Each row is a point. To make a cloud, some directions were put in groups of two or more. Within a group, all points are equally far from the middle, so they leave a hole (a ring in 2 directions, a hollow ball in 3). The other directions are filled evenly. Then the cloud was stretched, turned, moved and blurred a little. Count the holes, and give their numbers of directions, smallest first.

Cloud, 19 rows:
[[ 14  33  24]
 [-53  30  19]
 [ -4 -31 -44]
 [ 11 -25  36]
 [-17 -30  41]
 [ 19 -17  35]
 [ 18 -37  19]
 [-27  -7 -49]
 [ -3 -52  -4]
 [ 25  23 -20]
 [  8  26  37]
 [ 16  -1  39]
 [-13 -38 -39]
 [-21  49   0]
 [ 36  -8   8]
 [ 27  -8  28]
 [-15 -51 -13]
 [  6 -39  26]
 [-60  22  -2]]
Holes: 1 (3)

Cloud, 20 rows:
[[-22  51  11]
 [ -1  14 -25]
 [-60  11  -4]
 [  8  14 -33]
 [ 10  42 -33]
 [-20  15 -18]
 [  5  44  29]
 [-14  57  38]
 [ 46   8  -2]
 [-38  20 -39]
 [ -9  -9 -37]
 [ -5  45  39]
 [ 25  41  -2]
 [ 10 -24   2]
 [-10  16 -11]
 [ 22 -13 -50]
 [-36  -1  30]
 [-56   8  13]
 [-25   7 -19]
 [-22  30  -3]]
Holes: 0

Cloud, 27 rows:
[[ -6 -17  45  40]
 [-28  13 -15 -23]
 [-38  11  -7  -9]
 [ 28 -30  31 -20]
 [  8 -32 -27  32]
 [-31  34  21  11]
 [ 26 -46  22 -22]
 [-40  18  -7  22]
 [  6 -14  -9  60]
 [ 24   0  46  -9]
 [ 21 -36  27  16]
 [ 43  20  31  15]
 [ 10  51  23  10]
 [ 31 -10  47  26]
 [-22  -7  40 -12]
 [-15  24 -17 -13]
 [  4  -6 -46   4]
 [ 15 -12  50  -5]
 [  5  34   7 -11]
 [ 10  -4 -43   7]
 [ 27 -27  24  31]
 [ 23  48  23  13]
 [ 32   9 -12  45]
 [  0 -42 -36  19]
 [-16 -13  45   0]
 [-19  10 -37   9]
 [ 13  19  56   1]]
Holes: 1 (3)

Cloud (27 x 4):
[[ 16   9 -34  21]
 [ 12 -21 -27   2]
 [ 16 -12 -29  29]
 [-60 -23   3  -8]
 [ -8  11 -20 -30]
 [-12 -37  14  29]
 [-18   5  45   6]
 [-41  19  -3 -16]
 [-36 -20  -4  24]
 [ 13  16  34 -22]
 [ 14  26  46  15]
 [ 31 -27  19  -8]
 [-22  27  12 -26]
 [-52  -1 -16 -29]
 [ 34   4 -25  19]
 [  2  37 -25  18]
 [-11   8   4 -54]
 [-17   7  -8 -51]
 [  8  -5 -33  34]
 [ 31 -27  11  38]
 [-29 -26 -31  -6]
 [  7 -14 -22  48]
 [ 19 -42  18   4]
 [ -2  26  21 -26]
 [-40   0 -20 -45]
 [  1 -26  -1  47]
 [ 22 -28 -13  28]]
Holes: 1 (3)

Cloud, 54 rows:
[[ 20  11 -33 -11 -20   4]
 [ 11  30   7 -39 -17 -19]
 [ 13 -18  -3  33  27  16]
 [-29 -13   2 -17  -9 -60]
 [ 19 -21  28  31  29  -2]
 [  8  -3 -31   1 -24 -35]
 [-37  31   7 -11  -9 -43]
 [-31 -35 -13 -10  34  -4]
 [-43   4  21  36   3 -15]
 [ -2 -17 -19  23  -5  27]
 [-45  -5  11 -18  30  12]
 [ 18  13 -11 -50  11  20]
 [-45   8 -21  -8 -10 -43]
 [-31   2 -41   3  20 -16]
 [ -1 -48  17 -35  -9 -16]
 [ 22  21 -22 -33 -11  16]
 [ 47 -27  12   2 -13 -25]
 [ 13  12  48 -23 -17  -5]
 [ 48 -33  12   3   9 -33]
 [  7  -8  49 -24 -13  -2]
 [-22 -17  -7  42   9   2]
 [-10  50   2  25   9  21]
 [-52  24  21  16   8 -23]
 [-36  36  26  18  17 -19]
 [ 23  19  39 -31  -9  10]
 [-19  36 -26 -24 -18 -10]
 [-43   1  14   2   2  32]
 [  2 -30  -3 -24  30 -50]
 [ 39   9 -18 -19 -20  -5]
 [ 44 -18  -2   0 -11 -41]
 [  7 -50  -8 -19  31  -3]
 [-20 -26  -9  -2 -30 -41]
 [  0  31  18  -3  26  38]
 [ 22  -3 -33  -7  -8  24]
 [ 51  11  34  14   2 -27]
 [ 12  -2  39 -15 -24  19]
 [ -6 -12  52 -16  13 -24]
 [-36 -26  -9  -3 -12  24]
 [-16  20  26  52  -4 -15]
 [ 19 -33  -6  13  33 -39]
 [-31   5 -21 -23  39   2]
 [-10 -13 -19 -58 -12  -4]
 [ -5 -51  17 -34  18 -14]
 [-30 -24   3  -1  -8  31]
 [-19 -23  37  14  26 -21]
 [-26  50  15  22  14  -8]
 [-16   1  39  14 -26 -36]
 [-18 -12 -32 -12  39  -6]
 [-19 -30  35 -14  28 -11]
 [ 36 -25  34  19  -3 -34]
 [  0 -25 -29 -28 -25 -13]
 [ 11   0 -11  36 -28 -22]
 [  7   0 -11  39  11  24]
 [ 15  14  43 -26  25   7]]
Holes: 2 (3, 3)

Cloud:
[[ 20  22  23  -2   0 -30]
 [ 15  19 -33   7  24 -16]
 [ 17 -25   6 -29  11 -18]
 [ -3   9  13  30  42 -14]
 [-17   5  14 -33  29 -33]
 [  2  23  15 -14 -30  -6]
 [ -2  23   7 -21 -29 -20]
 [-11 -15   3  -1  52 -28]
 [-16 -34 -12 -23  41 -20]
 [ 49 -22   5  40  11  14]
 [ 14  34 -17 -14  -5   2]
 [ 21  -3  20  42 -31   7]
 [ -6 -32   4 -14  26  32]
 [-11 -22 -26   0  -1  34]
 [-36 -10  29  15  -1  -6]
 [-26 -29 -22   8   7  18]
 [ 13 -15   4  12 -10  60]
 [ 13 -18   4 -37  18   4]
 [  7 -27  -3   5  30  45]
 [-15  -7   8  -1  50 -29]
 [  2 -10  14 -35  29 -23]
 [ 34 -20 -15  29  29 -15]
 [ -1 -36  27  38   2  -5]
 [  5   3   3 -26  36  23]
 [  8 -19  17 -11 -21  31]
 [  8  -7  13  45 -22  -7]
 [  9 -21  39   7  40 -17]
 [-27 -11  21   5  -3  48]
 [-13 -38   4  27  24  24]
 [ 24 -10 -41 -15  23  12]
 [ 11 -23   2  25  47 -21]
 [-41 -24 -21 -11   1   4]
 [-45   7  14  -7  10   1]
 [ -4 -15  -7   5  -8  50]
 [-10  14   6   7 -15  49]
 [ 13 -19  -3  25  46 -22]
 [ 45  -6   6  -6  10  25]
 [-35   2 -31   0  -3   8]
 [  7   1  -9  42 -18  13]
 [ 23 -26   9 -13 -16   6]
 [-36  10  17 -22  -7  11]
 [ 24  13   0  32  32  -6]
 [ 13  25 -12  19 -23 -14]
 [ 18  10  25  44 -28   7]
 [ 16 -27 -10  37  12  38]
 [ 12 -23 -21 -31 -12  14]
 [ 13  19  -8 -31  20  12]]
Holes: 2 (2, 3)

Cloud, 80 rows:
[[-13 -19   1 -22  20  10   3 -22]
 [ 14  12 -16  -9  51  10 -15 -17]
 [ -9  12   2  37  11 -12   3 -33]
 [  7 -21 -23 -19  22  11  13  11]
 [-23 -12 -34  -6   7 -13   9  16]
 [ 18  22 -27 -20 -17 -14  18 -16]
 [-11  -2   1  -7  33   6  41  12]
 [  0  39   2 -16   9 -23 -16  -5]
 [ 12 -17  22  -4  13  -6 -22  -5]
 [-48  20  11  11   8  25   8   5]
 [-52  -3  23  -6  12  15 -18  -9]
 [-28  17  -3  -3  15 -15  30 -10]
 [-44   8   4 -12   2 -15 -10 -20]
 [-40  23 -11  -6   0   1 -11 -10]
 [-27  38  -7 -11  17 -19  15  11]
 [ -1  28   7  38  11   5  -2 -25]
 [-40  23   1 -15  13   3   8   8]
 [-25  15 -36  -6  -6 -10 -12  16]
 [ 24  -8  14  14 -26   3   7  -8]
 [  6 -19   4  13  26 -18   8  -6]
 [ 17  42 -11   1   4 -25  10 -24]
 [-17  26  18  22 -15  -1 -11 -30]
 [-21   2  -6  15   5 -22   2   1]
 [-33  -9  -2 -17   4 -19   7 -13]
 [-24  37  -4  -7  11 -17 -13 -33]
 [ -9 -11 -26 -21 -10 -22  12 -18]
 [-47   2  31 -11   4   3 -22 -15]
 [-32  14  16 -15   2  12 -16  38]
 [ -3  23 -20 -32  33  13   6  -9]
 [-12  28  -4  17 -13   5   8 -14]
 [-30  11   2 -14  23 -25 -13  26]
 [-24  -7 -22 -32 -11 -39   5 -13]
 [-28   8 -17  -6  -4 -32 -18 -30]
 [  2 -21 -14   5  41  10  -1 -20]
 [-15   2  12   9  33 -10  12  15]
 [ -7   8  -4 -55  18 -12  -5  25]
 [-35   6   4  15  21 -24   0 -30]
 [ 10   8  12 -22  48  -9  -1 -26]
 [ -3  35  10 -25  12  28  10  33]
 [ -7  28  24   8   5  -2 -10   3]
 [-13  -1   8 -24  38  -5  15  -8]
 [ 11   7  -1 -33  35  -4  17 -25]
 [-20 -24   6  20   7 -12  -6 -30]
 [-15   3   9 -30  45  -5 -28  -6]
 [-10   7  21   5 -11 -22  28   1]
 [  5   8  16 -45   7  -6  10   3]
 [  1  22  47  24   8  10   4 -16]
 [-12   8  23 -47 -12  -1   7  12]
 [ -9  -1  16  -6  55 -10  -9  -4]
 [ 13 -14   8  -4  27 -32  30 -16]
 [  0  18  13 -31  16 -15  -3  22]
 [ -7 -31  -3  17   9  25  -4  14]
 [ -8  -5  30  10  28  -4  -4  -2]
 [ -9  22   3 -36 -17   4 -23 -20]
 [ 37  -1  15 -13 -11  13  16  -9]
 [ 10  20  32  -1   3  15 -16 -14]
 [-26   8 -13  25  -1  16  -1 -12]
 [-13 -18 -16  11   8 -28 -11 -21]
 [  4  33  27 -30  -7   9  24  15]
 [-12  -5  27   8  11  15  -2  24]
 [ 13 -25 -12   4  28  -9 -16  -5]
 [  7  39  -2   1 -16   0   9 -19]
 [-13  -6  -5   6 -11   6  36  -5]
 [ 24 -13   7 -23  -4  11  29 -20]
 [ 16 -10  -6  -6  34  -8  14  28]
 [-27   0 -10  30  35  -8  -8  10]
 [-21  26  13 -24  22  -2 -22   5]
 [-14  -4  -4 -24   9  10   4 -36]
 [  5  25   2   5   7  -1 -27 -16]
 [ -5  -3 -32   2   9  16   2  -9]
 [-13  -4  -8   1  60   2  30  -1]
 [ 12   9 -18 -18 -32  -8 -13  -7]
 [-28  23  19 -17   5 -18   9  -9]
 [-16 -11  26  12  18  -1   2   3]
 [ -6 -23  -7 -25  23  25 -11   7]
 [-17 -14  16  15   6  11  31 -27]
 [ 27  -8  -6 -29  25  -9  10  -1]
 [ -6  18 -15 -18  -3   2  -3 -37]
 [-35  -6  22  15   7  -4 -13   1]
 [ 17  16   0 -21  40  13  11 -13]]
Holes: 1 (4)

Cloud:
[[ -7  27 -13 -19 -17 -28 -35   7]
 [  0   5   3 -38 -16 -27 -33  -2]
 [-17 -20  18  10 -22 -35  23  26]
 [  6  10  16  33  -5 -30  44   8]
 [  5  -4   7 -49 -28 -19 -25   4]
 [ 38  19   3   9  42 -13  11  -1]
 [ -2  -7  16 -39 -26 -16  21 -12]
 [ 14  28  47  22  -6 -16 -12   9]
 [-15 -35 -14  14 -20 -22  14  11]
 [ 48   7 -17   3  27 -27   0  -9]
 [ -2   3 -27 -18   9  27 -10 -15]
 [ 33 -15  -2   6   1  20  21  -8]
 [ -1  -1   6  30  -5  13  29 -19]
 [ -8  26 -13 -23 -19 -23 -24  25]
 [ -6  14   7 -30 -10  24  17  14]
 [ -5  21  44  10   5 -25 -10   6]
 [  9  11  28  -8  25 -15 -11  -5]
 [-13  -5 -57  -7 -30 -22   3 -18]
 [ 13  34  -2 -24  -4  18  18   3]
 [ 31 -11 -14 -12 -14 -13  23 -35]
 [-17  -4   4 -16  18  14 -12   9]
 [ 21 -23  -8  15 -23 -13  -1  18]
 [ 16  -9  14  26 -40 -33  14  15]
 [ 37  -1   5 -25  -9 -17  40  -6]
 [  3  12  20  34 -12 -38  23  34]
 [  0  23  44  18   1 -26 -14  21]
 [-12  13  -1  -8   1 -48  10  -7]
 [ -7   9   0   5 -25 -37 -26 -26]
 [-31 -23 -31 -23 -32   3  25   1]
 [-25 -16 -16 -18 -43  20 -10 -14]
 [ -4 -27 -38   4  11  -7  22   7]
 [ 27 -10  20  -3   0  -2  44   0]
 [  8   6  46  -8   3  -6  24   4]
 [-28   1 -11 -36 -25 -11  19   3]
 [ -5  -2  -2 -22 -60 -33  -3  10]
 [ 16  -1   4   1  -5 -51  29  27]
 [-19  -5  36   3  -6 -26  27  11]
 [ 39  13  -3  23   0 -33 -21   1]
 [-22  10  14  37   0 -24  -7  -3]
 [ 29   8  11  -8  -6  -7 -18 -34]
 [ 24  -3  -7  -5 -13  37  16   0]
 [ 23 -13  -9  -9 -26 -40  33   6]
 [ -5   9 -24 -35  21  18   2   2]
 [ 57  18   5  15  -6 -18  21  -5]
 [-24  -8 -14  28 -44   2 -10  -2]
 [ -2 -20  13 -28   3 -24  23  -7]
 [ 35  11 -26  25  10  11   5   4]
 [ 41   9  31 -12  -4  -3  26  -6]
 [ 10  25  16  10  19   5 -17  27]
 [ 48  -8 -20 -10   4 -15   9 -25]
 [ 21  18 -39   3  -5   7 -24   8]
 [-17   8  21  35 -30   8  -6  -2]
 [-23  33   5  -4 -37  -9  -4  16]
 [  1  32  -8   2 -20 -26  34 -14]
 [ 15 -18  -9  -7  29 -12  15 -15]
 [ 47  24 -30 -16  -9   2  -7 -26]
 [  1  31  -2 -15 -19   9  24 -14]
 [-10  18  35  17  -4 -11  -8  36]
 [ 10  -7   8 -14 -34  -9  22 -34]
 [ 19  -5  19  -8 -24  -3   0 -36]
 [ 15  -9  -5  34 -28 -34  -6  -2]
 [ 33  12  36 -13 -12 -27  -1  29]
 [ 25  13  10   5  39  -2   4  -8]
 [-27 -21  33  -1 -31   1   8  19]
 [ -4 -12   0 -23  30  14  11  12]
 [-15 -35  22 -10 -19   6   8  -7]
 [ 35  23 -28 -31   3  -9 -27 -11]
 [ 10  30  13   5   6 -25  17 -26]
 [ 31   6 -43 -12 -31  -4  29 -16]
 [ 30  -8 -46 -39 -17   8  15 -16]
 [  8  -4  19  15  -6 -17  50   4]
 [  7  33 -40  -4  -2 -33  17  19]
 [  2   4 -27  18  -3  -8 -25  21]
 [ 15  10  34   0  -6  13   6  34]
 [ 13   5   4 -25 -53   0 -18 -20]
 [ 21  23  -8  46  -7  -9   4  22]
 [ 32   0 -22   4 -39 -35  22 -10]
 [ -6 -20  -4  22 -30 -34   4 -19]
 [ -3  27   0   3 -34 -13  11 -34]
 [ 16   2 -18 -13 -27  32 -17  -6]
 [ 38  -2  13  10  -8   2  23  28]]
Holes: 3 (2, 3, 3)
